Every row gives one point. A path goes straight from each point to the next, and from the last back to the first. The post is the endless flat space through its rows: a point in 2 columns, a line in 3, a plane in 4, and so on, so that a path can go around it. How many times does the path go around the post? Going back the other way cancels.

Post (2 x 3):
| +0.21 | +0.24 | -0.12 |
| -0.54 | +0.08 | -0.19 |
Path, 30 rows:
| -0.31 | -0.26 | -0.17 |
| -0.06 | +0.01 | +0.24 |
| -0.39 | +0.36 | +0.26 |
| -0.09 | +0.36 | -0.18 |
| -1.24 | +0.25 | -0.76 |
| -0.34 | -0.18 | -0.50 |
| +0.01 | -0.30 | -0.14 |
| -0.44 | +0.10 | +0.26 |
| -0.07 | +0.53 | +0.25 |
| +0.04 | +0.72 | -0.35 |
| +0.01 | +0.32 | -0.55 |
| +0.59 | -0.14 | -0.33 |
| -0.16 | -0.35 | +0.04 |
| -0.06 | +0.36 | +0.41 |
| -0.68 | +0.32 | -0.14 |
| +0.14 | +0.36 | -0.32 |
| -0.40 | +0.51 | -0.51 |
| -0.16 | +0.59 | -0.34 |
| -0.02 | +0.15 | -0.50 |
| -0.82 | -0.31 | -0.59 |
| -0.60 | -0.23 | -0.07 |
| +0.00 | +0.12 | +0.45 |
| -0.39 | +0.43 | -0.12 |
| -0.23 | +0.28 | -0.27 |
| -0.04 | +0.11 | -0.29 |
| +0.71 | +0.13 | -0.21 |
| -0.21 | -0.24 | +0.25 |
| -0.60 | +0.36 | +0.21 |
| -0.32 | +0.42 | +0.08 |
| -0.24 | +0.04 | +0.00 |
Times around: 4

Post:
| -0.07 | +0.20 | -0.33 | -0.33 | -0.26 | -0.19 | +0.34 | +0.11 |
| -0.75 | +0.62 | +0.27 | -0.12 | -0.24 | +0.30 | -0.09 | -0.10 |
| -0.01 | +0.11 | -0.18 | -0.13 | +0.02 | +0.18 | -0.27 | +0.29 |
| -0.13 | -0.03 | -0.06 | -0.16 | -0.12 | -0.30 | +0.44 | +0.32 |
| -0.07 | +0.35 | -0.28 | +0.01 | +0.03 | -0.46 | +0.12 | +0.04 |
| +0.22 | -0.10 | +0.30 | -0.07 | -0.03 | +0.29 | -0.32 | -0.06 |
| -0.17 | -0.17 | +0.01 | -0.30 | -0.07 | +0.27 | -0.64 | -0.05 |
Path:
| -0.24 | +0.71 | -0.14 | -0.43 | -0.29 | -0.14 | -0.40 | -0.38 |
| +0.00 | +0.56 | -0.35 | -0.05 | +0.44 | -0.13 | -0.01 | -0.07 |
| -0.18 | -0.31 | +0.10 | -0.04 | +0.28 | +0.01 | -0.40 | -0.46 |
| +0.05 | +0.38 | +0.81 | +0.41 | -0.36 | +0.55 | +0.07 | -0.06 |
| +0.57 | -0.11 | -0.20 | -0.32 | -0.15 | +0.21 | -0.38 | +0.57 |
| -0.68 | +0.64 | -0.24 | -0.23 | -0.01 | -0.18 | -0.23 | +0.16 |
| +0.28 | -0.39 | -0.46 | -0.54 | +0.13 | +0.46 | -0.46 | -0.26 |
| -0.74 | +0.25 | -0.48 | -0.34 | -0.19 | +0.23 | -0.43 | +0.01 |
| +0.73 | +0.57 | -0.16 | +0.20 | -0.20 | -0.03 | -0.09 | +0.25 |
| -0.02 | +0.26 | -0.26 | -0.49 | -0.35 | -0.11 | -0.27 | +0.44 |
| +0.38 | -0.73 | -0.27 | -0.11 | +0.53 | -0.42 | -0.06 | +0.72 |
| -0.35 | -0.16 | -0.61 | -0.22 | +0.19 | +0.15 | -0.37 | +0.20 |
| -0.56 | +0.04 | -0.07 | -0.28 | -0.70 | +0.40 | +0.09 | +0.05 |
| +0.83 | -0.02 | +0.67 | +0.30 | -0.09 | -0.37 | -0.21 | -0.34 |
| -0.19 | +0.56 | +0.08 | -0.34 | -0.73 | +0.02 | +0.24 | -0.04 |
| +0.04 | +0.58 | +0.46 | +0.43 | +0.25 | -0.96 | -0.07 | +0.01 |
| +0.36 | -0.46 | -0.13 | +0.03 | +0.47 | -0.16 | -0.49 | +0.41 |
| +0.39 | -0.15 | +0.03 | +0.45 | +0.27 | -0.21 | +0.66 | +0.27 |
| +0.31 | +0.08 | +0.63 | +0.28 | -0.44 | -0.06 | +0.92 | +0.13 |
| -0.09 | -0.08 | +0.49 | -0.19 | -0.44 | +0.21 | -0.32 | +0.32 |
| +0.22 | -0.15 | -0.29 | -0.57 | -0.45 | +1.11 | -1.30 | +0.27 |
| +0.24 | -0.37 | -0.55 | -0.09 | -0.10 | +0.08 | -0.18 | +0.27 |
| -0.73 | -0.16 | -0.15 | -0.14 | -0.12 | +0.07 | -0.41 | -0.07 |
| -0.47 | -0.39 | -0.37 | -0.67 | -0.63 | -0.20 | +0.09 | +0.48 |
Times around: 4
